Rows are points. The last column is the point's height on a tilted bowl or saddle (a function of degree 2), plus a little noise. Along how many of its main directions does it bend up, bend down or stay straight?

Points (15 x 4):
[[-30 -33 -31 -48]
 [-45 -14  18 -60]
 [-25   9  12 -14]
 [-22 -17  -3  -9]
 [  4   6   8  30]
 [ 48  28 -28  26]
 [ -5   8  19  11]
 [  9   2  11  36]
 [ 19 -60  21  36]
 [-31  11  10 -21]
 [  7 -11  12  31]
 [  9  -6  -6  31]
 [ -6  20  17  14]
 [  4 -18  -9  22]
 [-31  27  16 -25]]
Directions: 0 up, 1 down, 2 straight

Points (25 x 5):
[[ 12   6 -24  45  19]
 [ 17  33  24  14  11]
 [ -5 -21  -9  19   1]
 [ -1  32 -42 -20 -34]
 [-33  -1 -41  35  33]
 [ 51   3  30  18  17]
 [ 11 -24 -46  33  52]
 [-44   3  23   2  13]
 [  3  -8   6   4  -7]
 [ 16  38  10   8   8]
 [ -4 -22 -25   7   9]
 [-24  16  11 -20  14]
 [-28 -34  11  28  -5]
 [-30  -1 -32 -60  -8]
 [-39 -28 -16 -11  21]
 [-13  14 -10  21  -5]
 [ 33 -11 -21  14  16]
 [ -5  53  14   1  13]
 [ 30   5 -18 -14   2]
 [-52   4 -33  15  24]
 [ 21 -28  -1 -56   8]
 [-11  17 -52  16  -3]
 [ 24  10  41 -42  60]
 [-24  -6   0  -9   2]
 [-31  -8  -5  36   6]]
Directions: 2 up, 1 down, 1 straight

Points (27 x 5):
[[-45  18  46  24  17]
 [ 30 -12   9  47   5]
 [-13  15  37  -7   3]
 [ 39  34  23   0  52]
 [-20  -6 -28   5   2]
 [  8  24  -2  -4  13]
 [-18 -15 -42  22  -9]
 [ 13  25 -13 -45  38]
 [ 26  12  25  35  34]
 [ -4 -25  59 -16  60]
 [ -7  -9  30 -53  37]
 [  5  23 -12  24  10]
 [-14  -9   0  39  -2]
 [-12  21 -16  41  10]
 [-16 -20  -8  60 -13]
 [ -5  -1  50 -21  26]
 [-60 -16  32 -53  13]
 [ -4  -1   3 -15  12]
 [ -1  23 -40  20  12]
 [  7  12   8  17  10]
 [  1  43 -44   2  36]
 [ -1 -11 -37   7  -2]
 [ -7 -12  18  -7  16]
 [ 26  -7  24 -20  49]
 [ 13  10 -27   1  14]
 [ 31  -7  26  25  34]
 [-18 -17  32 -29  27]]
Directions: 3 up, 1 down, 0 straight

Points (27 x 5):
[[  1  10   2  13  -6]
 [-41 -12 -11 -21   1]
 [-25 -27 -23  -7 -12]
 [-12 -36 -35 -34 -29]
 [ 27  40  15 -46  -8]
 [-35  56   3 -28   9]
 [-48   1 -38 -25  49]
 [ 24 -13  -5  -3   9]
 [-57 -25  11  -7 -25]
 [ -8   8  -7  -7   8]
 [ -4 -29  28  57 -30]
 [-36  10  10  27 -13]
 [ 52  15   9 -36  32]
 [ -3 -10 -47  19 -14]
 [  5 -19  -1  -7  -1]
 [-55 -15 -53  40   2]
 [ 21   6  41  39 -22]
 [ 51  23 -11  18  -8]
 [ -9  -6 -24  60 -60]
 [ 17  49 -27  13 -14]
 [-48 -16  -8 -42 -20]
 [ 32  14  52   3  -4]
 [-36  15  17 -15 -12]
 [ -3 -24   2 -33 -21]
 [-56  -3  20 -22 -29]
 [ 16 -12 -43 -31  10]
 [-48  29  19   3 -12]]
Directions: 1 up, 2 down, 1 straight

Points (44 x 7):
[[ 37   2  -4 -13   2  60 -32]
 [ 14 -14  17   9 -25  13  -6]
 [ 11  25   0 -10  23  23   0]
 [-11 -11  37  -8 -24 -29  16]
 [  9   0 -24   8  39  -5  21]
 [ 48   2  29 -17   1   7  18]
 [ -4  19   3  -1 -27  -3  -2]
 [ 12  28  -5  -8  10   3   0]
 [ 15  12  -8  -7  39  -3  12]
 [-11   3   5 -26  21  40   6]
 [  7  -4  -9   6 -24  49 -24]
 [ 14  -7   9   4   3  52 -37]
 [-24  20 -16  -7  -5 -52 -27]
 [-19  -5   3 -36 -10 -26   8]
 [-35  -8  -2   1 -29 -20   8]
 [ 29   4  11  -4 -48  10   9]
 [ 14 -16 -15   3  22 -26  16]
 [ -8  14  -9 -34  11  10  10]
 [-31 -34 -17  -5 -36  -1  29]
 [ 10   2 -16  33  22 -22  24]
 [ 18 -12   9 -10  40   1  17]
 [-22 -20   2 -33  14 -36  15]
 [-45 -45 -14 -26  18 -10  60]
 [ 12  27 -18 -40 -16   1   8]
 [-26  -2   1  36  -6  24 -10]
 [ -9 -14  42   9  -9  -4  18]
 [ 33  37  23 -22 -11   8  16]
 [ -4  39   3 -19   5 -31 -14]
 [ 26 -44 -35 -28 -26  35  27]
 [-12  54  21   3  12 -27  12]
 [ 28  -9 -10  -9 -35  15   5]
 [-30   5  16 -25  22   6  28]
 [-10 -19 -15  14 -13  11  -2]
 [-15 -27 -16 -28 -13   0  26]
 [ -5  19   1   5 -26   4  -2]
 [ 26 -11  13  27  11   3   3]
 [-23   8   8 -32  21  -1  20]
 [  9  45   7   2 -14 -32 -12]
 [  1 -17 -10 -29   6   8  12]
 [-10 -19 -10  19  14  -6  12]
 [ 44 -18   2 -29 -25   3  22]
 [-11 -32 -47  -4  -2  27  19]
 [ -5 -27 -17  13   7  11   3]
 [ -5   8 -15 -32   9 -14   2]]
Directions: 4 up, 1 down, 1 straight

Points (38 x 7):
[[ 47  23  12  36  25   6  60]
 [  3  17  25 -16 -11   8  10]
 [  8 -36   1  -9  30  -1  -8]
 [-10 -20  43  -7 -17  33  29]
 [  0  32  32  30  -6 -60 -38]
 [ 14   2   4  41 -35 -19  19]
 [ 11   3 -32  10  -7  35 -34]
 [ -5  10   3  11 -14  27  -5]
 [ 16  -1 -26  38  -5  -5  16]
 [  9   0   3  -7   1   1  10]
 [ -7   0  35  13  23  -7  -7]
 [  8   1 -42  -5 -20 -27  28]
 [  4  28  49 -27   5 -10 -45]
 [ 27   8   2  15  18 -23  23]
 [-25  10   4  27 -11   2  -9]
 [  2  -6  13   2 -20 -11  18]
 [ 22  14  -4  -1  25  -1  10]
 [-35  36  -3  11  -8  -3  -7]
 [  1  16  -1   9 -17 -18  18]
 [  7  24 -17  -6  24  17  13]
 [-59   8  -7  -3  -9  10 -18]
 [-16 -23 -33   6  -9  -7  23]
 [  1 -26  -6 -23  12   8   2]
 [ 51  -7   0 -19  20   3 -25]
 [ 26  -5  10  -9   9   5   5]
 [  4 -31   0  -5  11 -36  35]
 [-24 -16  20 -12   7  -8  16]
 [ -6 -47  27  35  39   8  37]
 [-52 -11 -16  14 -22  10  -7]
 [-11  47 -29  -7   7  17  49]
 [-13  -1 -10  -8   6   9   2]
 [-25 -20 -29 -14  -8  22  -5]
 [ -3  -6 -13   8  11  23 -17]
 [ 12 -33 -31  10  -3  -7  -4]
 [ 10  24  28 -10  22 -28 -23]
 [ 21 -25   0 -26  15  19 -18]
 [ -9 -11  19 -10  22  -5   1]
 [ -1  16   6  -6  18  14   3]]
Directions: 2 up, 2 down, 2 straight

Points (76 x 9):
[[-22  25 -20 -10  -7  28  39   6  12]
 [-18 -28 -35  -7 -23 -20  33  -2  -3]
 [ -6  -8  15  31  34 -23 -42  -8  30]
 [  6   1  20 -44  -6 -16  14   3 -10]
 [ 24 -23   0  24 -14   8  10  42 -21]
 [  3  23 -16   7 -11  -2  11  32 -30]
 [ -5  18 -42 -27 -28  16 -19 -21 -44]
 [ 37  28  -2   3  -9  23 -31  16 -25]
 [  1  -3   4  -5  -8  20 -15 -23  11]
 [-43  34  33  -5   2  19  12  -8 -14]
 [-19  -5  -8  -7 -12   4  14  11  -4]
 [ 24  -8   2   8  21 -26  -6   5  -3]
 [-18  -2   8  14 -25 -37  19  14 -24]
 [ 34  -9   5   8 -23  -4  34  21 -15]
 [ 29   4  -2   2   8  22  -3   1   1]
 [  9  -8   6   3 -10  22 -12   2   5]
 [ 18 -17 -11  -5  -1 -26  28  -2 -10]
 [-49 -12 -21 -34  -2   3  -8   7   2]
 [  5  -9   4  -4 -24  -3 -32 -16  -4]
 [-12 -21  -9  11  16 -12   3 -41  -6]
 [ 20   1 -28 -13   0  15  30  13  -8]
 [-35  13   2  -6 -24 -24 -21  -7 -20]
 [ 11  29  -6  -2   8   6   4  30 -33]
 [  7   0 -30   7   6  51   1   3 -33]
 [ 12 -13  18 -12  28  21  16  13  13]
 [ 21  -9   8   1   7   0  12 -12   9]
 [ 24  14 -25  22  19  59 -11 -14 -48]
 [-10  -4  17   1  26  10  -1   8   1]
 [-23  23 -36   4  18 -10  22  19  22]
 [-26 -18 -13 -35 -28  29  -9 -25   2]
 [ 49   6  12   7   2   3   5   8   6]
 [ 47   8   1   4 -23 -34  11 -46 -60]
 [-11  52 -45 -17  32  -1  -8  21 -34]
 [ 16 -17  10  22  21  -7   5   6   4]
 [  4  23 -26  -3  -5 -57  19  -9 -29]
 [-50   8  13 -20 -23  -1 -25   9 -42]
 [ -5 -12  18  -2 -24 -11   1  -6 -12]
 [-18  22  38  -6 -15 -26 -12   1 -31]
 [ 12  -2 -10 -14 -22   0  52  -4   0]
 [ 12  -4   0 -11 -22 -17 -22   8 -29]
 [  5  26 -14 -60  24   2 -30  20 -54]
 [  1  25 -16  -8   2  10  12  -9   0]
 [ 15 -18 -21  15  -5  23  17   0 -14]
 [-30 -22 -15  16 -20 -24  -7   4 -15]
 [ -9  -7 -15 -21   1   7  -1  33 -28]
 [ -4 -28  22  -5  -8 -10   1   2  -3]
 [  1  16 -14 -32  -7  35  14  42 -52]
 [-16 -10 -18   5  -3 -36  56  -5  12]
 [  9 -38  -3  14  25  -9  10   6  -6]
 [ 29  -5 -22 -18  -6  22 -35   3 -25]
 [  6 -11 -29   7  31 -46  25   5 -12]
 [  9  -9  19 -13 -12   4  -1  -6   8]
 [-26  20 -45  10  26 -16   8  16  25]
 [ -2  17  29  54 -10  -2   4 -11  29]
 [ 30 -32 -29 -24  40  26 -28  10 -11]
 [  4   7  11  28  19 -22 -21  15  14]
 [ 11   1   4 -13  20  11   9  12   4]
 [ 26  23  -1   5  26 -37  -7 -18 -12]
 [-13   4  -4   6 -40 -11 -38 -23 -21]
 [ -7   4  18  -6 -40  -8  -9 -32 -25]
 [  5 -17 -30 -26  20   7  21  -1  23]
 [-26 -27  18  19 -22 -13   2 -31 -21]
 [ -9  14  -5  48 -13  45  -9  25 -22]
 [  4   8   4   5 -22 -18  29 -12 -15]
 [ 10 -43  10  18  -3 -39  20  -1 -28]
 [  3  10 -34  -9 -31  -3   5 -13 -35]
 [ 13 -13   1  17   3 -26 -21  14  -3]
 [ -5  14  -5   7  43 -12  27   4   2]
 [  8 -17  14  -4 -25 -20  10 -19 -18]
 [ -2  -9  14 -33   5  -5   7  23 -10]
 [ -3 -28  -2  -9   6  -2  -7  -6   7]
 [-24  -9  17  -7  13   9 -22  23 -20]
 [ 28  18 -10 -29  -1  19   4  39 -54]
 [ 16   5 -26  -9  -5 -17 -15   6 -32]
 [ -3 -36  11  -4   5 -35 -31   2 -16]
 [  0 -15   3 -13  12  40   0  -2  15]]
Directions: 2 up, 5 down, 1 straight
